Rows are points. Any point is a mix of the corners, with weights that add up to 1. It lies inside the corners' shape when no weight is negative. Is each point inside? If not, which corners have a negative weight?

Corners:
(1): [-2.6 -1.6]
(2): [3.6 7.7]
(3): [ 0.0 -4.1]
Points:
[1.1 4.6] => outside (3)
[3.3 6.9] => inside
[-2.3 -4.5] => outside (2)
[0.7 5.6] => outside (3)
[-1.8 -1.8] => inside
[1.6 1.7] => inside

Corners:
(1): [  3.1   3.1   1.3  -2.9  -4.2  -3.4 -13.4   1.5  -5.0]
(2): [-8.2  2.6 -8.5  2.8  4.5  2.4  3.2 -5.7  2.0]
(3): [ 2.7 -8.2  2.4 -0.6 -2.4  0.9  0.8  3.1 -0.2]
(4): [ 5.2  0.4  0.4  8.2 -2.2 -3.3  0.2 -2.4 -4.4]
(5): [-1.9  0.5  1.6  3.7  3.2 -1.9  0.1  4.4  3.8]
(6): [-3.4 -6.1 -4.7 -4.2 -2.9 -4.4  0.2  1.8 -2.1]
(7): [ 2.1  0.5 -4.1  5.6  1.2  0.3  2.3  1.7 -3.7]
(8): [ 6.2 -2.6  1.2 -3.2  5.9 -0.6 -1.3  1.6  6.5]
(9): [-5.8  2.0  1.0 -3.7 -0.8 -2.2  0.6  2.5 -2.5]
(10): [ 6.8 -1.1  0.8 -3.9 -4.7 -1.8 -3.0  3.8  3.8]
Points:
[ 3.2 -1.1 -0.1  1.4 -0.8 -1.9 -0.7  1.0  0.1] => inside
[ 9.8 -5.4 -0.8 -0.2 -6.0 -4.7 -5.3  1.9 -5.7] => outside (2, 5, 9)
[-0.8 -1.2 -0.2 -2.9 -0.6 -2.2 -0.8  1.8  0.5] => outside (7)
[ 5.6 -3.0 -0.6  4.0  2.6  2.2  7.2 -0.8  3.4] => outside (1, 5, 6)

Corners:
(1): [-0.2 -9.8  2.1  2.7 -1.1  2.7 -2.1 -4.5  2.3  4.7  3.1  0.6  3.2 -0.8
 -3.6  7.8 -4.9  1.7]
(2): [ 1.0  5.6  1.8 -4.2  1.1 -4.4  6.4  7.1  0.9 -3.6  0.2 -2.0  1.5 -4.6
 -8.2  1.2  1.4 -0.9]
(3): [ 3.6  1.6  4.5 -1.6 -3.9  0.8  4.4 12.1 -4.9 -8.4  0.7  0.6 -1.2 -9.1
  0.2 -2.9  1.1 -5.9]
(4): [ 2.6  2.5  4.8 -3.6 -4.9  5.8  4.2  0.4 -3.5  6.3 -0.7  3.3  3.8  0.0
 -2.7 -0.6 -6.7  1.8]
(5): [10.6  3.5  2.8 -1.6 -3.4  6.9 -0.2  0.8 -3.4  0.1 -2.8 -0.1 -3.7 -3.6
 -0.4  6.2 -4.9 -4.2]
(6): [ -6.9  -6.1  -1.6  -0.3   0.3  -4.1   0.4 -15.3   4.0  -1.6  -4.4   3.1
   1.0   8.0   2.4   4.5  -1.8   4.6]
(7): [-5.9  0.2 -4.8 -4.4  1.1 -1.6  5.1 -2.5  2.5 -4.4  0.7 -0.5 -6.4 -1.9
 -4.8 -4.9  9.4 -3.5]
(8): [-0.4 -1.6 -1.7  5.0 10.6  3.5 -3.8 -4.0  3.1  1.7 -3.6 -0.5  2.3  4.6
  0.2  0.5  0.9  5.2]
(9): [10.9  2.2  2.9  3.0 -6.0  0.9  5.4  0.7 -1.0 -2.1  4.3  2.2  1.5  2.6
 -1.8  2.6 -2.2 -1.1]
(10): [ 8.0 -2.7 -0.7  0.9 -4.4  1.1  3.7  4.8 -6.0  3.3 -2.2 -7.3 -0.9 -2.8
 -2.6  3.4 -5.4  2.5]
(11): [ 2.3  6.9  2.1 -5.1 -1.1 -4.2  1.6  6.2 -4.6 -1.1  8.2 -5.3 -2.2 -1.3
 -2.1 -2.1 -0.7 -5.1]
(12): [ -5.1  -2.7  -0.5   7.7   7.6  -1.6   4.6 -10.1   0.1   6.9  -4.8   1.3
  -1.8   7.8  -0.9   5.2  -4.4  -0.7]
(13): [ 0.9  6.9  1.4 -0.9 -2.8 -5.0  3.5  4.3  4.4 -3.8  0.9 -3.9 -2.7 -8.2
 -4.2 -9.4  0.1 -7.2]
(14): [-5.1  1.9 -5.0  5.9  2.6 -4.3 -6.8  0.4  6.7  6.6 -5.3  4.3  0.3  7.6
  0.4  1.8  6.4  3.7]
(15): [-5.5  6.0 -3.8 -2.1  1.2 -4.4  7.2  4.2  4.6 -3.6  3.7 -0.3 -8.9 -3.4
 -3.8 -4.9 -3.7 -0.7]
(16): [ 1.5 -0.4  7.9  2.7 -1.9  6.6  1.4  2.5  2.4  0.9 -1.2 -3.5 -2.1  5.7
 -1.5  1.4 -3.8 -0.4]
(17): [ 1.4  5.2  9.1  1.8 -6.3  5.3  1.8 -1.6 -4.7 -1.6  2.4 -4.2 -3.2 -8.3
 -2.5  0.9 -0.4  2.0]
(18): [-0.2  1.5  0.5  0.4  6.0 -5.3  0.5  1.1  9.9  5.1 -1.5  2.2 -3.4  1.4
  4.9 -1.1  7.9  2.4]
(19): [ 2.1  3.2  1.0  1.9 -5.7  7.7  4.1  2.7 -1.7  2.7 -0.6 -5.6  4.5 -1.5
  3.1  3.0 -2.4 -2.3]
Points:
[-0.2  2.5  1.8 -1.3 -1.6  0.4  2.6  1.4  1.6 -1.4  0.9 -0.2 -1.7 -1.5
 -1.6 -1.1  0.0 -0.6] => outside (10, 12)
[ 0.4  2.7  0.9 -1.0 -0.8 -1.0  2.6  1.8  2.0 -2.4  1.1 -0.8 -1.1 -1.7
 -2.4 -0.1  1.5 -1.4] => outside (4, 10, 12)
[-1.5  2.9  1.7  0.9  0.5  0.5  3.1 -0.4  0.0  0.8 -2.0 -1.9 -1.7  0.2
 -1.2  0.3 -0.5 -0.4] => outside (1, 9)
[-1.3  3.4  1.3 -2.8 -1.5 -0.8  3.5  2.2 -1.1  1.0  0.5 -1.3 -3.3 -0.6
 -0.7  0.1  1.5 -0.9] => outside (1, 8, 9, 13)
[ 3.0  2.3  2.2  0.0 -1.8  2.0  1.2  0.0 -1.0  0.3 -0.4 -0.8 -1.8 -1.4
 -1.2  2.3 -1.6 -1.0] => inside
[-0.3  1.1 -0.5 -0.3  0.0 -1.3  2.5  0.2  2.1 -0.2 -0.4 -0.4 -1.3  0.3
 -1.7 -0.1 -0.9 -1.0] => outside (17)
[ 2.4  2.7  4.5 -2.2 -3.5  2.4  4.8  3.7 -2.4 -1.6  1.9 -3.7 -2.8 -6.9
 -3.4 -0.9 -2.6 -3.3] => outside (6, 8, 9, 14)
[ 0.9  0.3 -0.1  0.8  0.6  0.1  2.1 -2.4 -1.4  1.8 -0.4  0.5 -0.7  1.1
 -0.8  3.4 -0.9  1.1] => outside (13, 16)

Corners:
(1): [-1.6  3.4  1.4 -3.7 -0.6  2.1  5.1  4.2 -3.7  2.6 -3.0  0.7 -1.0 -3.5
  3.2  0.9 -2.0 -3.5 -0.5 -6.4]
(2): [ 5.7 -2.0  4.8 -0.1  7.9 -2.5 -1.0  0.1  1.7  2.6 -1.0 -5.2 -3.8  3.8
  2.1  2.6 -5.2  0.7 -7.4 -3.7]
(3): [ -5.0 -10.0   2.3   3.1   5.5  -3.2  -5.2  -0.5   6.4   2.3   3.0  -7.0
  -2.9   2.9  -3.0   0.3   2.6   9.7  -0.6  -5.4]
(4): [ 3.5 -4.6  1.5 -5.1 -1.0  2.5 -1.4  4.0 -1.9 -2.1 -3.0  3.9  9.3 -1.4
  2.1 -2.0  4.1 -3.2  2.6 -2.1]
(5): [-3.9  4.5 -7.2  0.1  1.1 -2.0 -3.6  5.7 -2.7 -3.6 -3.4  0.5 -1.8 -1.2
 -2.8  3.0 -2.2 -2.7  3.8 -0.5]
(6): [-3.4 -2.1 -5.6 -1.1 -0.1 -1.1 -1.5  4.0 -2.2  2.5  2.0 -9.8 -3.7 -1.1
  0.9 -0.2  1.2 -2.3 -4.0  3.8]
(7): [-5.1  2.1  3.1 -4.4  6.3  1.1 -0.9  0.3 -3.5  0.3 -5.8  2.4 -5.9 -3.7
 -0.5 -0.5  1.5  0.0 -2.7  5.2]
(8): [ 3.5  2.3  2.1  1.6  5.0  2.2 -0.6 -7.5 -2.6  0.8  1.5 -4.2  7.6  2.0
  1.4 -0.6  3.2  2.0  0.6 -4.6]
(9): [ -3.5   0.1   2.8  -5.0   4.1   3.9   3.0   5.5   0.0 -11.1  -5.0   2.1
  -0.3   5.6   6.7   1.8   2.0  -0.5   0.8  14.8]
(10): [ -2.3   4.9 -12.1  -3.3   0.9   2.4   1.0  -5.3  -2.0  -2.0  -2.7   2.5
  13.4  -2.8   3.8  -5.7  -3.9  -3.3  -5.7  -5.3]
(11): [ 2.2 -1.1 -7.2  0.1  3.2  4.5 -2.4  2.9 -1.3  2.1 -0.7  2.8  0.6 -1.0
 -0.6 -0.6  2.7  3.4 -0.8 -4.6]
(12): [ -1.7   3.5  -4.3  -3.3   1.0  -1.8  -0.9   4.4  13.7   5.4  -2.0  -2.4
  -4.5  -3.7   1.3  -1.8 -13.0   0.4   0.1  -1.0]
(13): [ 0.8  2.2  4.7 -5.4 -1.0 -2.6  0.4 -5.9 -2.0  0.9 -3.9  0.7 -4.4  1.6
  3.9 -2.6 -4.7  4.8  3.1 -2.8]
(14): [ 8.7  3.2  4.1 -0.6  7.3 -3.4  8.3  0.3 -1.9 -0.6  8.5 -1.1 -6.1 -3.5
 -1.7  1.4  5.3  3.5 -3.7 -2.8]
(15): [-3.4 -3.5  4.5  1.4  0.8  1.4 -1.1  3.9  7.5 -5.5  3.7 -3.2 -4.6  0.5
  3.3 -9.3 -2.5 -0.4  0.7  3.2]
(16): [ -3.7   0.7   2.5  -5.7   5.4   1.7  -1.6   4.9  -0.4   5.9   5.4   0.5
  12.5  10.9   5.5  -1.7 -14.4  -2.0   1.7   2.3]
(17): [ 4.3  0.5  3.5  2.6  1.0 -0.5 -1.5  3.6 -0.3 -2.0 -0.5 -0.6 10.2 -0.8
  5.6 -3.3 -7.7 12.8  3.2 -0.8]
(18): [ -2.4   5.6  -3.8  -3.9   2.8   1.6   9.9   6.6  -2.1   2.7  -5.4   3.0
  -6.2   4.2 -16.5  -2.4   1.1  -1.7  -7.1   5.2]
(19): [-3.1  3.5 -0.4 -0.1 -2.3 -2.6 -2.4  1.1  1.7  3.2  1.2  2.7 -6.4 -0.5
  2.0  0.7  5.1 -0.8 -2.2 -3.8]
(20): [-2.7 -3.6  0.7  0.4  5.2 -1.9  2.1 -0.8  0.8  0.4 -5.3  2.7 -3.1 -1.0
  2.8 -6.5  0.8 -1.8  3.0 -0.8]
(21): [-4.3 -2.8  2.4  5.8 -0.1 -0.1 -0.7 -8.1 -2.8  4.4  8.3  2.3 -3.6  0.1
 -2.5  1.1  0.0 -1.1  2.3 -4.8]
Points:
[-1.9  2.0 -0.4 -1.8  4.0 -1.5  0.1  2.3  2.0 -0.8 -1.7 -3.3 -2.4  0.9
  1.7 -2.1 -3.3  1.9 -1.9  3.0] => outside (1, 4, 11, 21)
[-2.8  0.5 -2.9  1.0  1.3  0.7  2.9  2.5 -4.7 -3.0  1.3  0.3  3.8  2.1
  0.9 -2.9 -4.5  4.1  1.5 -0.3] => outside (2, 4, 7, 8, 12, 19)
[-1.4 -1.6 -0.2 -1.1  2.8 -0.1 -0.4  1.7  1.1  0.3 -0.4 -1.3 -0.6  0.5
  0.6 -1.2 -0.3  1.3 -0.5 -0.3] => inside
[-6.5 -1.4 -3.8 -3.3 -5.6 -2.9  1.8  6.6  4.9  1.7  2.3  0.5 -3.3 -1.5
 -3.1 -5.2 -2.4 -7.2  2.3 -2.6] => outside (2, 7, 8, 9, 11, 17)
[-3.4  0.1 -1.4 -2.7  1.0  1.0 -0.6  1.1 -0.4  0.9 -2.7  0.7 -0.1  0.0
  0.5 -1.7 -0.6 -1.4  0.4 -0.8] => outside (2, 14, 17)
[ 0.1  0.6  2.2 -1.8  2.5  0.2  1.1  2.9 -0.3  0.5 -0.2 -0.1 -2.4  1.1
  0.1 -0.6 -0.7 -0.1 -0.3  1.0] => outside (3, 10)
[ 0.8 -0.6  1.3  0.4  1.6  0.3 -1.3 -1.2 -1.8 -2.1  0.9 -1.2 -0.6 -1.8
  2.3  0.9  3.5  2.2 -0.4 -2.9] => outside (12, 16, 18, 20)
[-1.2  0.2  0.8 -1.8  2.4 -0.2  0.9  1.3  0.5 -0.2 -0.9 -0.4 -0.7  0.4
  0.5 -1.3 -1.3  0.0 -0.8  0.5] => outside (11)
